Each row of a before or after table is a point. The points were changed in one or more steps. Then noise was added and the rows were shuffled. The steps act on columns, c1 being the first. Write out the steps. A step turns or swaps two columns, mirrors them in a line or flattens them onto one, adds a multiple of one to another, or multiplies or shifts one. Angles are multiples of 10 degrees, from the lower column toward the higher: turns from -170 to 170, lines from 10 to 170 but not 90. Use the fewest steps. Two steps may share a column if one is a turn and the other turns, adds or multiplies; they go together, in the order done. Otherwise the lowest column goes first.
In the rows, 128 means zero.

Before, 9 rows:
[[128 103  94]
 [185 114 145]
 [124 101 208]
 [154  95 108]
 [147 106 109]
 [184 108 125]
 [119 212 103]
 [109 144 122]
 [103 205 149]]
After (9 x 3):
[[121 211  95]
 [119 101 201]
 [104 206 122]
 [147 111 127]
 [179 109 181]
 [182 110 204]
 [132  99  96]
 [153  93 131]
 [110 141  99]]
Steps: add 1 times c1 to c3

Before (11 x 4):
[[201 157  97 110]
 [163 151  99 112]
 [110 141 249 145]
 [ 82 149 123 145]
 [110 157 102 138]
 [ 76 159 155 112]
 [161 135  87 161]
 [ 69 109 134 123]
 [ 73 146 138 133]
 [169 150  99 140]
 [ 60 111 124 130]]
After:
[[124  85 100 145]
 [119  83 123 159]
 [158 190 128 132]
 [185 147 128  97]
 [150 134 203  31]
 [176 157 137 123]
 [151 186 128 120]
 [174 150 141 141]
 [112  97 136 180]
 [103  54  96 145]
 [163 122 125 155]]
Steps: turn c1 and c2 by -130 degrees; turn c3 and c4 by -60 degrees

Before:
[[138  96 107 189 176  88]
 [151  78 152 131 104 109]
 [127  68 106 138 113  85]
 [139 116 143 182 110 143]
 [ 96 155 155 191 153 141]
 [158 135 121 128 178 118]
 [138 118 104  99 107 157]
 [145  98 151 111  81 110]
 [ 99 111 188 118 161 112]
 [177 126 128 154 164 108]
 [182 150 105 116 178  93]
 [133 112 120 143 163 164]
 [187 105 130 160 118  61]
 [112 103 140 129 103  54]]
After:
[[100 126 127 160 182 108]
 [147 114 159 178 137 142]
 [ 88 149  82 127 189  94]
 [ 96 113 113 132 140 164]
 [ 90 110 248 122 106 113]
 [150 102 153 150 109  54]
 [151 117  81  91 135 155]
 [ 97 157 182 187 100 140]
 [178  99 174 117 136 110]
 [142  68  84 152 125  84]
 [154  78 175 136 147 110]
 [ 82  96  86 201 146  87]
 [ 84 134 115 131 166 117]
 [149 104 133 179 184  61]]
Steps: turn c1 and c5 by 80 degrees; multiply c3 by 2; add -0.3 times c6 to c4

Before (13 x 8):
[[120 106 149 115 123  52 154 109]
 [ 61  96 144 153  45  47 140 131]
 [ 89 161 203 109 129  58 164 111]
 [126 133 156 123 117 153 112 174]
 [133 162 109 107  80 124 112 172]
 [129  85 113 116 111 121  80 121]
 [145 133 111 112 137  46 168 160]
 [152 179 151 161 155  85 135 141]
 [151 134 125 126 187  94  82 149]
 [ 95 138  94 146 159 108 123 156]
 [112 175 127 164 119 107 170 141]
 [141 108 152  83 107 149 140 122]
 [154  96 114 139 169  71  80 173]]
After:
[[104 129 150 106  50  46 156  95]
 [116 157  92 116 159 108 115 139]
 [146 175 112 144 166  75  11  97]
 [117 121 150 113 108 150 156 109]
 [131 159 112 132 135  46 228 133]
 [155 143 150 154 152  84 145 179]
 [121 174 109 124  81 123  88 162]
 [ 97 109 203 102 130  58 219 162]
 [136 139 126 136 116 109 234 174]
 [123 176 156 121 114 149  89 130]
 [142 151 127 140 187  93  14 131]
 [123 123 114 125 116 122   8  85]
 [117 110 147 117 119  49 195 107]]
Steps: flatten c1 and c4 onto the line at 40 degrees; swap c2 and c8; multiply c7 by 2.5

Before, 10 rows:
[[128 123 111 189 115 121 109 131 111]
 [125 114 122 160 145 176  63  81 135]
 [162 143 157 116  99  95 128 130 117]
 [158 130 106 101 117 130 150 110 108]
 [147 112 125  86 154 144 136 142 145]
 [100 154 118 135 146 160  97  86 143]
 [189 143 143 122 131  93 166 130 139]
 [138 133  91 171  68 152 125 126 137]
 [140 101 140 123 120 129 161 118 134]
 [152 150 130 181  86 149 142 140 101]]
After:
[[163 144 109 173 100 127 126 128 105]
 [158 130 117 170 118  77 148 110 154]
 [190 143 133 165 131 140 164 130 111]
 [148 113 144 183 155  38 137 142 125]
 [125 114 137  40 145 159  63  82 131]
 [100 155 145  92 145 122  96  86 133]
 [128 124 117  35 114 250 109 129 149]
 [141 101 128 136 118 118 161 118 114]
 [154 150 102  26  86 215 142 139 134]
 [137 134 149  40  68 195 124 127 160]]
Steps: turn c3 and c9 by -110 degrees; multiply c4 by 2.5; turn c4 and c6 by 130 degrees

Before:
[[149 149  75  84 142 154 183 112  76 152 150]
 [129 145  85 125 156  84 157 156 129  90 145]
 [130 124 172  58 117 103 140 106 116 109 134]
 [137 114  89  79 138 184 159 188 122 108 109]
 [128 114 169 139 171 126 101 165  59 125  88]
 [145 138  80 161 101  97 130 103 129 161 179]
 [ 42 151 182 106 133  85 128 126 119 107 169]
 [129 167 146 154  74 132  95 186  81 135  90]
 [119 156 151 148 147 134 144 138 120 130 115]
 [ 63  93 134  98 169 109 193  97  85  90 132]
 [153 111 106 137 128 110 180 160 116 124 166]]
After, 11 rows:
[[132 150  87 122 162  86 156 183 139  96 149]
 [143 140  80 161 118  95 128  76 100 160 177]
 [137 113  89  78 127 182 161 246 144 107 106]
 [132 122 169  59 136 102 144  84 105 107 136]
 [126 114 170 133 207 128 100 201 117 132  88]
 [ 42 154 184 105 154  80 128 123 115 108 165]
 [150 112 109 139 142 109 180 185 118 122 166]
 [ 61  91 133  94 192 111 190  68 130  90 129]
 [154 146  76  82 167 152 184  92 107 155 149]
 [122 160 148 142 146 132 147 147 142 132 114]
 [130 169 143 153 128 130  95 245  59 140  92]]
Steps: add 0.3 times c6 to c9; turn c5 and c9 by 50 degrees; multiply c8 by 2

Before (14 x 12):
[[ 93  88  98 103  94  94 163 117 181 157 195 163]
 [174 101 205  72  95 137 136 156 154 172 170 152]
 [134 132 184 152 109 115 106 179 125 144  89 176]
 [194 136 150 166  90 136  66 180 130 136 154 175]
 [125  99 134 120 132  67 112  82 112 152 129 156]
 [ 89  69 134  85  77  35 171 106 192 130 204  69]
 [127 108 155 139 131  90 101 120  86 106 172 189]
 [198 104 134 186 118  80 134 153 100 155 135 190]
 [167 122 136 109 119 158 133 188 115 157 151 115]
 [ 99 135 100 119 125  17 141  85 171 192 220 120]
 [164  80 146 150  75 156  96 149 145 189 156 122]
 [155 121 106  89 127  56 112  91 149 109 137 180]
 [114 102 130 134 153  74 164  74 206 144 198 110]
 [133 164 116 140  96  60 154  45 116 116 160 175]]
After (14 x 12):
[[134 132 182 149 121 117 158  81 128 148  87 174]
 [198 102 131 187 135  78 129 101 101 154 135 191]
 [124 107 158 139 115  89 153 136  88 106 172 190]
 [102 139 103 119 171  16 109 168 172 191 221 120]
 [133 165 118 141  89  59  86 201 120 114 160 176]
 [ 95  85  96  99 114  95  91 134 181 156 195 162]
 [113 102 130 132 167  76  79 177 203 141 198 108]
 [167 122 137 109 141 158 132  68 115 157 151 118]
 [175 100 205  73 127 136 127 102 156 174 171 151]
 [126 100 135 123 148  63 138 175 108 153 128 156]
 [ 90  68 136  86  75  37  81 142 193 128 205  68]
 [194 139 150 163  94 136 198  87 131 138 153 176]
 [161  80 148 150 121 157 163 115 148 188 156 121]
 [155 123 105  86 116  57 138 166 152 112 136 183]]
Steps: add 0.7 times c10 to c5; turn c7 and c8 by -170 degrees

Before:
[[182 112 171 171 182 146 125 106 192 102 213 169  73 147]
 [162  83 119 129 128 166  95 110 145 119 138 122 126  56]
 [225 141 130  87 119 171 143 193 136 166  86 136 155  63]
 [165 157 110 152  88 202 138 174 125 123  94  56 154  89]
 [111  72 145 160 111 113 153 197 104 159 212 141  67 161]
 [136 116 193 164 172 109  88  92 163 145 190 127 145 145]
 [207 127 103 158 135  98  86 141 148  89  97  65 132  94]
 [ 87 105 186 154 199 119 144 142 118 128 171 159  41 148]
 [123 129 125 147 155 126  93 177 213 101 156  78 153  75]
 [190 164 140  97  92 139 105 157 135 107 140  39 123  48]
 [169 186  83 112  82 143 113 168 106  99 120 128 154  72]
 [111 116 184 202 131 111  91 141 167 161 178 164  35 135]]
After, 12 rows:
[[123 130 126 152 170 124 136 131  46 101 162 198 101 146]
 [169 113 171 124 159 161 173 140  50 102 206  83 181 136]
 [169 165 140 160 131 163  85 131 137 108 146 244 135 152]
 [207 140 129 167 110 194 127 120 140 167  98 154 101 188]
 [122 116 193 114 184 123 146 139  82 146 185 121 109 112]
 [111 118 186  83 161 112 113 138  58 161 179  92 221 140]
 [187 157 108 106 102 178  97 121 118 124 104 210 103 128]
 [166  82 119 136 156 160 112 131 113 122 134 170 130 188]
 [161 186  84 132 116 154  79 126 156 100 126 157 102 177]
 [160 126 105 111 169 157 113 122  97  88  99 201 126 127]
 [ 98 106 185  99 150 105 196 137 123 126 171  90 214 127]
 [110  72 145  86  96 111 127 143 134 158 221 100 189 106]]
Steps: flatten c1 and c6 onto the line at 40 degrees; turn c4 and c9 by -150 degrees; turn c5 and c7 by 60 degrees; flatten c8 and c11 onto the line at 80 degrees; turn c12 and c14 by 150 degrees; multiply c13 by -1

Before:
[[197  87  90 184 130 143 188 166 135  56 149 173 165 140 144 151 175  83]
 [176  97 149 174 115  70 200 107 173 108  99  78 112 145 129  62 128 102]
 [124  98  76 118 141  77 129 169 193  90 186 182 131 141  71  49 144 131]
 [123 122  78 108  82  95  92  78 144  47 164 165  98 123 160 112 125 106]
 [130 158 172 198 127 159 204  98 142 118 128  82 188  93 127 152 164 125]
 [121 127 169 152  71 124 118 169 188 120 133 187 129 125 150 155 170  91]
 [105 143 173 114  96 145  98 147 127  97 118 138  80 135 141  61 101  76]
 [ 93  67 112 126 124 179  87  85 153  70  79  99 109 130  97 118 171 145]
 [187  65 164 102  63 184  94 151 167  65 156 135  86 148 145  54 194  74]
 [156 154 182  97  92 163  94  87 166 123  76 191  87  89 111 128 114 146]
 [154 120 129 175  78 162 176 120 179 103 170 120 166  44  80 142 118  88]
 [113 144  94 164  91 151 106  70 183 157 115 133 134 119  78  48 101 138]]
After:
[[104 141 173 113  74 146 108 150 128 129 123 139 156 136 141  60  80 188]
 [120 125 169 152  50 126 128 157 187 118  99 186  86 125 149 155 129 164]
 [187 193 165 100  45  76 105 127 167 154  93 135  63 148 144  54  86 206]
 [176  75 148 172 104  89 210 131 170 134 164  77 128 146 128  63 112 161]
 [196 150  90 183 150  90 197 144 136 168  88 173  80 138 144 152 165 203]
 [ 95 191 110 126 132  77  98 127 153 186 193  98  85 128  98 117 109 142]
 [130 155 173 199 106 163 215 105 141 137 148  81  90  93 127 152 188 137]
 [124  82  76 118 167  91 141 121 193 161  58 182 110 142  72  50 132 144]
 [155 158 183  99  64 160 105 130 166 141 192 192 142  87 112 128  86 116]
 [112 147  93 164 110 147 116  93 182 107 174 132 155 119  79  49 133 104]
 [153 162 128 175  77 126 186  95 180 129 100 121 139  45  80 142 166 176]
 [121  95  78 108 105 119 101  67 145 187 133 165 132 122 160 112  99 187]]
Steps: mirror c2 and c6 in the line at 50 degrees; add -0.5 times c3 to c5; shift c7 by 10; mirror c8 and c11 in the line at 160 degrees; turn c10 and c18 by -150 degrees; turn c13 and c17 by 90 degrees

Before:
[[ 99 167 107 102 145 103 145  57 131  96  79 148 129 108 125  81 117  80
  177 146]
 [102 101 165 141 166 132 205  99 159 111 182  95 189 169 200 162  98 169
  142 154]
 [175 186 185 141 140 159 113  86 145 149 164  72 202  99 190 152 156 122
  147 110]
 [ 99  99 157 179 137 102 190 150 158  71 107  77 116 201 101 171 148  79
  156 172]
 [118 117 198 132 183 121 116 120 106 137  95 179 202 207 165 133  91 161
  137 183]
 [121 105 176 180  89 126 150 143 171 137 195 183 122 165 146 100  53  72
   87 115]
 [151  90 135 182 147 173 100  94 102  74 142 141 204 126 167  98 149 129
  115  80]
 [ 60 122 112 135 193 141 104  37 166  94  91  76 199 126 160 117 130 128
  114  82]]
After (8 x 20):
[[150  41 134 184 151 175  97  88 113  68  92 139 206 124 169  95 153 131
  138  78]
 [101  50 105 177 138  99 195 150 135  70 163  80 112 200 101 172 145  76
  129 172]
 [ 55  81 135 129 190 143 103  31 133  93 180  82 201 131 161 120 126 130
  126  87]
 [104  52 114 144 165 127 208 100 185 111 106  99 190 174 201 166  95 165
  149 158]
 [120  73 110 129 184 123 114 117  88 140 142 182 202 205 168 135  86 157
  174 183]
 [101 112 120 100 148 101 145  62 100  93 173 151 132 112 122  79 120  82
   81 146]
 [116  50 129 175  96 128 152 144 205 135 101 187 117 167 149  99  50  75
  189 111]
 [174 132 104 139 142 155 117  87 168 151 111  73 199 101 189 151 158 120
  153 113]]
Steps: shift c2 by -50; turn c3 and c19 by 130 degrees; multiply c3 by 0.4; mirror c9 and c11 in the line at 20 degrees

Before:
[[120 138 121 132 105 119 127 107 134 156 109 153 116 111 119 138 129 113
  107 100 142 132 130 140]
 [135 140 132 116 151 122 138 141 100 135 145 147 171 126 153 134 130 148
  131 116 165 121 121 148]
 [109 133 107 133 100 100 128  88 138 153 120 114 123 140 132 156 136 130
  114 125 134 129 133 152]
 [148 117 131 119 155 113 117 135  91 130 142 154 155 129 129 138 127 143
  133 132 149 162 113 150]
 [160 125 147 127 130 153 115 140  96 145 156 130 152 147 134 137 114 132
  122 108 146 139 113 169]
 [132 126 120 156 120 152 122  95 145 134 144 143 135 144 118 143 124 121
  109 142  99 117 149 155]
 [109 118 108 160 110 155 124 107 135 142 101 121 134 127 119 142 118 104
  129 122  92 114 115 161]
 [123 132 120 124  96 122 138 128 120 172 130 122 127 107 115 122 146 140
   97 136 147 137 127 134]
 [ 98 123 137 128 109 112 124 128 157 175 119 130 112 125 133 141 142 106
  124 128 133 134 126 139]
 [127 108 103 149  97 146 108 129 142 142 123 142 110 133 125 139 113 128
  129 124 122 104 116 156]
 [123 155 125 114 157 146  96 138 103 116 156 125 148 132 126 139 134 154
  129 106 144 135 116 160]
 [116 116 123 123 112 109 144 130 147 160 132 121 127 124  95 154 123 115
  116 115 144 124 121 127]
 [151 139 141 120 142 147 111 160  85 128 137 132 146 149 138 136 101 154
  123 115 124 134 132 136]]
After, 13 rows:
[[150 139 140 120 142 147 110 224  85 123 137 103 125 148 138 137 128 155
  129 115 110 120 134 136]
 [159 125 146 126 130 152 115 163  97 125 156 114 146 146 135 137 128 132
  147 107 104  90 108 146]
 [ 98 123 136 127 111 112 123 129 157 133 118 143 134 125 133 141 133 105
  176 127 144 118 124 137]
 [108 119 109 160 110 156 125  66 136 131 101 119  92 128 120 142 119 103
  141 122 121  92 111 121]
 [148 118 131 120 156 112 116 150  91 133 141 122 148 128 128 137 153 143
  129 132 101 112 110 165]
 [123 155 126 114 158 146  96 158 103 128 155 135 144 133 125 140 126 155
  115 107 107  98 112 140]
 [123 134 121 124  96 123 139 128 120 104 130 146 147 107 116 123 126 141
  176 136 128 124 126 137]
 [115 116 122 124 111 107 144 135 147 121 132 125 144 124  95 153 120 115
  162 115 129 128 119 124]
 [120 138 121 133 104 119 127  65 134 112 109 124 142 110 120 137 153 113
  158 101 140 119 130 134]
 [127 108 103 148  96 145 109 132 142 131 123 110 123 135 126 139 138 128
  141 125 145  98 113 109]
 [131 126 121 157 120 152 122  27 143 111 143 122  99 144 120 144 143 121
  136 142 121  99 155 123]
 [107 133 107 132 100  99 127   9 138 119 119 138 133 140 131 158 116 129
  154 126 132 105 134 133]
 [135 140 132 117 152 122 138 167  99 132 145 126 165 124 153 134 146 148
  134 116  84 107 120 125]]
Steps: multiply c8 by 3; mirror c10 and c19 in the line at 40 degrees; mirror c12 and c17 in the line at 50 degrees; turn c13 and c21 by -90 degrees; turn c22 and c24 by 80 degrees; multiply c23 by 1.3

Before (10 x 32):
[[107 158 110  72  96 129 121 133  79 132 100  66 112 142 134 196  87 155
   98 163 115 110 170 179 115  93 147 167 119 121 148 132]
 [144 106 168 109 120 127  86 116 146 165 136 151 122 131 149 149 170 118
  110 171  97 150 148 135 152 109 166 129 133 156  59 154]
 [140 148 102 169  96  70 162 166 184 137 112 110 103 149 115  84 138 174
  134  97 140 165 117 149 152 137  91 143 100 103  99 137]
 [107 154 165 158 120 165  76 116 100 136 142 137 158 149 140  90 110 154
   97  94  86 106 149 121 177 133 130 147 151  78 160 134]
 [ 95 113 114 127 111 134 122 125  96 163 164 109 171 159 190 141 169 139
  125 157  69 130 124 149 107 140  84 137 148  78  94 128]
 [156 134 129 169 124 155 117 117 115 160 158 132 153 118 153  98 101 144
  135 187 150 146 151 176  92 131 100 107 123 107 142 150]
 [120 118 147 126 153 139  53 149 127 133 145 105 166 145  82 137 194 172
  125 105 144 180 122 126 168 151 144 129 129 147 108 153]
 [117  96  86 125 110 138 160 113 138 122 123 149 130 145 108 114 142 168
  128 136 130  94 125 136 163 120 157 124  85 133 134 186]
 [ 97 112 102 119  65 140 129 102 103 154 120 116 113 153 119 118 134 110
  124 157  94 156 146 126 144  89 139 123  90 160 145 135]
 [128 112  99  98 106 105 159 135  64 172 160 150 121 147 116 124 112 204
  155 134  76 152 178 138 163 147 130 152 117  88 159  92]]
After, 10 rows:
[[142 106 167 111 120 126  61 114 107 166 127 151 122 129 152 148 172 117
  131 170  96 151 149 131 152 111 165 142 118 156  60 143]
 [ 98 112 103 119  66 140 129 102 162 154 125 116 114 153 116 119 134 111
  146 157  94 155 144 124 143  88 137 129 102 161 147 135]
 [127 113  99  97 105 105 177 135 191 172 134 150 119 147 129 125 113 203
  150 132  74 153 178 164 163 147 130 133 153  89 159  97]
 [105 158 110  72  96 129 117 133 149 132  71  65 109 144 135 195  85 155
  183 162 115 108 169 128 116  91 146 165 130 119 147 118]
 [120 118 147 125 152 137   7 149 127 133 139 105 167 145  88 139 195 174
  130 105 143 180 123 156 168 150 145 141 130 147 109 143]
 [118  96  86 124 112 138 179 113 142 123 119 150 130 145 111 115 142 169
  120 136 129  94 124 135 164 118 158 153  86 133 135 162]
 [156 134 131 169 124 155 110 115 143 161 102 132 154 118 169  98 100 145
  131 188 151 145 150 166  90 131 100 120 131 107 142 148]
 [ 94 112 113 127 111 133 119 126 138 164 129 108 171 160 201 142 169 140
  150 157  67 127 122 146 107 140  84 137 156  79  94 126]
 [105 153 164 158 120 164  45 116 116 136 141 137 157 149 144  92 111 154
  171  93  86 106 149 130 178 133 129 147 149  78 158 125]
 [140 149 102 170  98  70 183 166 109 138 102 111 103 150 114  84 138 173
   87  97 141 163 117 130 151 137  92 145  86 104  99 127]]
Steps: multiply c7 by 1.6; turn c9 and c19 by -140 degrees; turn c9 and c29 by 30 degrees; turn c11 and c24 by 60 degrees; turn c15 and c24 by -20 degrees; turn c28 and c32 by -30 degrees; multiply c32 by 0.7

Before (14 x 48):
[[127  79 143 150 109 173 160 109 147 193 119 143 202 111 127 139 139 149
  128  96 177 126 134 141 185 143 116  79 104  83 123 109 113 118  98  97
  163 139  94 130 138  95 111 143 168 160 118 141]
 [ 82 153 134 129 144 121 134 127 152 131 147 102 122 152 125 106 152  96
  136 118 176 156 118 150 179 112  91 140 117 129 148 148 102 117 108 147
   96 164 139 124  93 166 144 100 153 141 123 173]
 [ 86 142 107 117 136 154 156 150 144 129 140 133  73  74 180 114 140 122
  111 134  90 129  97 119 124  95  94 109 133 129 138 176 122 109 105  88
  118 148  83  85 164 198 122 134 141 125 118 151]
 [ 76 122 144 128 105 158 192 151 113 179 157 161 164 142 149 136 123 119
  103 146  93 134 137 144 117 142  51 134 185 103 120 174 152 167 142 129
  118  86  93 137 166 126 152 125 123  98 153  98]
 [163 128 111  96 153 121 113 121 171 102 168  72 124  94 117 151 129 127
  153 102 131 144 121 150 141 156 102  68 103  87 112 131 106 143  80 131
  133  85 108 187 108 141 145 149 150 120 135  84]
 [102 129 141 133 146 120 182 128 151 174 158  83 114  96 170 159  51 135
  135 145 111  90 115  92 133 145 106 109  63 106 139 140 154 125 159 115
   83 141 122 101  91 154 117  70 169 162 110 115]
 [111 121 157 107 129 165 112 137 147 169 124 153  88  80 104 130 102 153
  105 131 153 107 180 145 139 170 129  95 140 170 166 130 144 138 115 158
   91 114 130 128 135 165 156  90 129 138 109 146]
 [133 147 116 117 123 166 153 140 131 128 110 143  91 131 127 115 136 135
   67 106 106 114 128 158 125 115 102 118 136 131 123 111  38 129 169 121
   98 125 131 113 125 122 140 135 129  89 141 120]
 [119 178 127 138 120  98 185 148 114 167 116 141 161 191 153 128 117 129
   97 143  67 104 162  82 127 146 163 118 126 138  93 117 176 129 128 110
  176 108 121 134  97 178 167 114 122 141  89 119]
 [145  86 141  86 111 196 146  87 144 131 137 136 152 120 122 122 101 108
  105 126 108  86 131 142 106 153  91 142 117  89 126 101 109 180 164 122
  150 111 140  81 129 126 130  57 140 145 164 112]
 [121 117 141 187 143 160 164 143 106 169  90 130 108 147 132 178 176 119
  117 132 128 152 139 151 132 101 113 127 173 167 130 130 135 105 162  77
  107 151  80 138 140 189 138 121 140 121 135  98]
 [ 90  88 156 111 144 185 127 172 132 113 119 127 136 168 133  94 174 124
  111 134 134  79 113 157 129 131 117 134 117  86 155 120  83 127 104  68
  161 107 110  95 155 138 130 115 147 138 148 118]
 [151 139 156 101 162 136 138 127 164  70 129 107 133 156 134 149  81 160
  124 100 146 137 168 128 166  95 113  98  62 126 161 121 161 165  97 139
  158 134 158 149 126 156 123 148 134 146 159 138]
 [ 68 148  82 134 156 122 118 169 106 119 103 112  94 123 122 139 144 109
  109 130  99 151 188 131 145  86 129  98 141 158  82 107 135 144 135 113
  108  82 124  71 113 156  83  85  91 167 135 113]]
After (14 x 48):
[[119 177 130 138 120  96  86 138 114 170 147 140 163 191 139 132 124 128
   99 142  67 106 167  83 126 109 179 121 127 139  95 115 173 129 132 108
  176 111 111 134  90 178 164 114 124 141  89 118]
 [ 69 145  81 133 157 124 129 159 105 120 133 114  96 123 103 140  98 107
  108 130 101 151 186 128 147  91 121  98 131 160  82 105 104 144 115 114
  111  83 118  70  99 156  85  86  90 164 130 113]
 [111 121 159 106 131 167 128 138 148 168 154 154  88  81  86 130 138 152
  104 131 151 105 169 144 137 152 112  93 147 172 166 132 167 137 126 158
   91 120 134 127 133 169 156  92 129 140 106 149]
 [ 76 122 147 131 106 158 192 162 113 179 112 163 165 142 144 137 155 118
  104 145  96 134 144 145 116 124 202 135 144 104 120 171 157 166  72 128
  117  85  38 136 154 126 150 129 120  96 155  99]
 [121 116 142 184 140 161 138 147 103 170 119 129 107 146 128 178  70 117
  116 133 127 151 140 152 134 104 165 127 125 165 131 131 116 107  73  74
  107 152  10 138 138 190 135 121 138 120 134  97]
 [149 140 157 101 162 135 140 124 162  71 164 107 134 153 119 150 163 162
  126 100 148 139 167 129 165  84 140 100 122 125 159 119 133 165 199 136
  156 135 208 146 127 158 122 151 133 147 161 138]
 [164 131 112  96 150 121 155 115 172 101  98  72 124  93 120 152 157 127
  151 101 131 145 116 152 139 162 120  67 155  86 113 128 130 146 173 129
  136  82  79 186 109 146 144 149 149 120 134  82]
 [102 131 143 132 147 118 141 113 149 172 171  81 115  93 171 157 198 138
  136 144 113  91 129  94 132 124 187 114  70 106 143 142 162 127 167 112
   82 141 112 101  92 155 115  71 170 165 113 116]
 [ 86 142 110 116 135 155 155 161 143 128 111 131  77  73 188 116 130 123
  111 133  92 129 116 117 126 110 164 111 151 132 139 173 103 110 134  84
  117 145  14  84 153 197 123 134 138 123 116 150]
 [145  86 142  88 110 196 162  87 145 130 143 133 154 123 119 123 150 110
  107 126 108  89 128 144 107 160 152 144  92  92 125 101 129 181 117 123
  151 114 160  79 144 126 134  56 140 145 163 112]
 [128  80 143 150 110 174 136 113 144 195 122 146 205 110 125 139 113 154
  126  93 175 125 133 139 186 150 158  79 141  84 123 108 128 118 164 100
  167 137  39 130 144  95 111 142 168 161 118 140]
 [ 83 156 135 126 142 124 166 115 156 127  99 102 123 152 129 106 123  97
  139 121 175 159 115 155 178 132 138 137 141 129 150 150  96 119 151 144
   97 165 153 126  94 165 146 100 152 137 122 172]
 [ 91  88 157 106 142 188 141 180 133 114  98 127 136 167 138  95  95 123
  114 133 135  81 114 154 126 158 129 133 145  85 157 121  96 128 151  66
  163 111  82  96 139 137 131 114 148 136 146 121]
 [129 146 114 117 122 166 151 142 131 128 135 143  90 133 125 115 106 138
   67 106 108 115 126 158 124 175 157 118  96 130 121 111  48 131 101 121
   96 125 138 112 119 121 139 139 127  90 142 121]]
Steps: turn c7 and c27 by 100 degrees; turn c8 and c41 by -20 degrees; turn c11 and c17 by 130 degrees; turn c15 and c23 by 20 degrees; turn c26 and c33 by 40 degrees; mirror c29 and c35 in the line at 150 degrees; multiply c39 by 2.5
